Each row is a point. The last column is the point's height on a tilted bowl or saddle (a function of degree 2), plus a little noise. Count its main directions that bend up, bend down and stay straight.
(in the rows, 128 means zero)

Points (17 x 4)
[[114 113 143  96]
 [148 142 128 113]
 [133 137 124 109]
 [135 150 140 115]
 [127 128 103 114]
 [ 91 131 100 135]
 [140  91 165  99]
 [ 73 132 153 156]
 [174 157 136 130]
 [ 83  69 130  84]
 [141 102 195 124]
 [101 194 114 212]
 [ 97 108 145 104]
 [146 117 108 106]
 [ 87 162 165 169]
 [138  98 214 151]
 [105  94 169 109]]
Directions: 2 up, 0 down, 1 straight

Points (25 x 5)
[[104 159 124 159 132]
 [133 155 155 128 124]
 [119  99 114 150 125]
 [108 150 127  99 119]
 [107 117 121 121 130]
 [118  85 129 107 141]
 [111  98 125  99 137]
 [116 157 123 170 134]
 [113 176 148 122 123]
 [ 55  90 140 118 131]
 [129 135 154  98 121]
 [ 64 110  89 137 109]
 [104 151  89 107 114]
 [179 119  81 130 110]
 [247  40 154 161   7]
 [135 150  85 124 124]
 [120 122 124  94 127]
 [126 171 202 139 104]
 [130 138  92  96 116]
 [124 115 138 175 116]
 [148 174 105 114 124]
 [124 155  80 162 132]
 [ 97 161 117 118 121]
 [ 65 143 141 109 113]
 [115 130 143 109 127]]
Directions: 1 up, 3 down, 0 straight

Points (21 x 5)
[[ 98  94 116 178 117]
 [120 109 140 135 118]
 [ 92 141  76 163  91]
 [ 96 112 173 114 104]
 [ 99 121 121 186 111]
 [158 135 151 106  88]
 [ 74 131 111 130 106]
 [171  83  62  97  60]
 [ 89 161  99 113  86]
 [138  90 128 153 117]
 [127 128 120 122 110]
 [128 141  87 168  94]
 [128 130 135 128 111]
 [164  90  97 121  94]
 [ 92 110 121 121 116]
 [114 105 140 180 117]
 [103  99 158 126 116]
 [ 74 106 135 130 115]
 [ 28  68 142 139  86]
 [ 99 127  93  85  90]
 [188  99 159 126  79]]
Directions: 0 up, 4 down, 0 straight

Points (42 x 7)
[[127 139 115 135 212 186  61]
 [138  64  95  97 151 163  91]
 [134 138  77  80  70 135 124]
 [101  87 148 134 112 138 117]
 [128 159  90 156 122  97 120]
 [178 104 123 134 106 193  94]
 [113 139 152 170 141 161 101]
 [117 133 109  54 175 119  90]
 [ 96  50 149  92 153 136  99]
 [187 137 151 131 150 150  99]
 [143  87  99 158 204 184  71]
 [ 92  93 132  91 135 127 100]
 [161 124 121 135 141 159 111]
 [ 99 124 131 105 112 113 111]
 [168 102 117 126 123 134 116]
 [160 100 109  53 116  62  95]
 [160 137 121 107  63 103 116]
 [111 112  46 117 108 116 108]
 [161 103 135 138 118  82 112]
 [125 145 136 150  96 153 104]
 [102 104 129  80 103 131 102]
 [107  81  90 133 137 117 102]
 [122  75 123  92 140  88  99]
 [136 128 100 149 127 136 115]
 [ 83 182 210 105  99 134  46]
 [126 125  97 142  94 186  93]
 [136 136  90 147 113 104 122]
 [131 143 171 194 114 123  94]
 [150 167 151 164  98 122  98]
 [152 116  68 164 124 148  99]
 [200 104 152  98 144 122  92]
 [ 86 128  66 104 165 136  84]
 [148 158 130 149 100 144 107]
 [158 122 137  99 117 109 117]
 [139  85 121 155 151  92 109]
 [ 83  92 123 163  76 141  90]
 [181 151 142  70 159 150  88]
 [127 156 120  75 121 135 115]
 [157 104 109  79 117 124 114]
 [126 104 143 135  82  88 107]
 [143 107  91 163 144 133 106]
 [112 158  88  96 135 127 121]]
Directions: 1 up, 5 down, 0 straight

Points (74 x 9)
[[137 175 116 145 107 144 165 113 112]
 [157  82 142 115 139  86 156 115 128]
 [157 144 147 104 100 159 141 161 103]
 [111 154 169 117 133 127 165 110  93]
 [159 111  67  67 189 152 123 145 108]
 [133 106 111 141 159 134 112  88 130]
 [108 162 117 162 158 112 136 116 110]
 [ 55  76 179 137 137 151 109  87  73]
 [158 170 169 129 182 182 134 190  49]
 [ 80 142 171 163 136 110 135 138  79]
 [145 108 151 120 139 106 192 153 105]
 [149 100  98 133 190 160  75 137  99]
 [176 104 142  80 197 140 166 131  83]
 [158 135 177 132 170 134 108 151  89]
 [178 120  75 136  87 124 101 134 124]
 [ 45 115 103 105 138 185 174 135  95]
 [126  93 144 156 140 174  90 120 112]
 [ 86 111 133 101 123 105 171 137 122]
 [113 130 133 150 110 139 152 108 118]
 [102 161 140 118 144  88  98  92 108]
 [121 136  74 110 124  98 137 157 149]
 [119 118  82 137 144 159 153 136 124]
 [111 132 135 107 101 129 109  98 122]
 [143 123 138 130 111  88 136 148 129]
 [106  85 150 158 114 127 142 119 113]
 [129 180  82 119 114 124 154 209 105]
 [117 182 150 142  86 151  85  96  80]
 [ 41 135 132 121 117 162 170  86  83]
 [126  87 128 118 149 141 154 168 110]
 [108 155 109 117  97 131 126 127 128]
 [105 106 162 170  66  96 140 126  90]
 [127  87 116 139 134 124 162 161 120]
 [135  70 167 149 122 110 121 105 120]
 [148 148 127  98 119  54 123 124 133]
 [128 156  98  95 163 180 151 124 125]
 [ 77 108 132 109 148  88 132 126 122]
 [ 92  99 125 151 137 135 115 122 120]
 [ 94 150 140 148 194 180  98 161  67]
 [ 85 121 169 139 133 131 166 204  58]
 [194 120 117 123  90 113 167 105 119]
 [109  65 176 106  74 169 114 159  74]
 [ 92 141 101  83 172 151 137 108 119]
 [161 101 101 141  72 165 132 162 101]
 [154 122 136 120 177 122 113 128 119]
 [129 140 136 157 108  89 184 106 106]
 [110 129 121 147 214 138  99 160  76]
 [148 202 168 135 149 193 101 112  79]
 [ 81 127 130 144 123 144 152 148 107]
 [100 166  96 105  69  92 142 170 122]
 [107 146 130 154 109 123  64 127 105]
 [153 103 151 146 147 138 115 167 102]
 [134 109 108 138 176 164 128 105 116]
 [ 32  81 170 157  97 104 178 172  42]
 [170  91 158 112 126 104 165 108 113]
 [119 130 144 200 126  56 102  58 100]
 [175 141 174 131 109 174 146 193  53]
 [137 141 153 145 112 139 105 144 105]
 [157  99 132 228 129  94  98 144 100]
 [113 144 108 159 169  96  78  84 115]
 [135 161  79 120 161 161  99  97 124]
 [109 117  77 124 161  90 145 141 138]
 [133 124  83 148 163 127  61 140 114]
 [ 97 105 117  99 133 137 116 141 130]
 [109 170 141 134  90 123 119 104 100]
 [154 126 111 175 125 150 122 149 109]
 [141 117 113 103 174 142  71 117 120]
 [ 87  85 125 130 141 126 127 108 121]
 [176 109  96 127 140 142 107 173 113]
 [152 153 167 167  80 122 154 138  73]
 [158 133  78 152 126 106 164 141 132]
 [152  92 160 217 131  68 109  96 117]
 [126 131 146  90 154 160  61  47  91]
 [ 94 113 125 140 166 114 101  77 113]
 [ 99 164  92  93 106 190 115 172 114]]
Directions: 0 up, 6 down, 2 straight
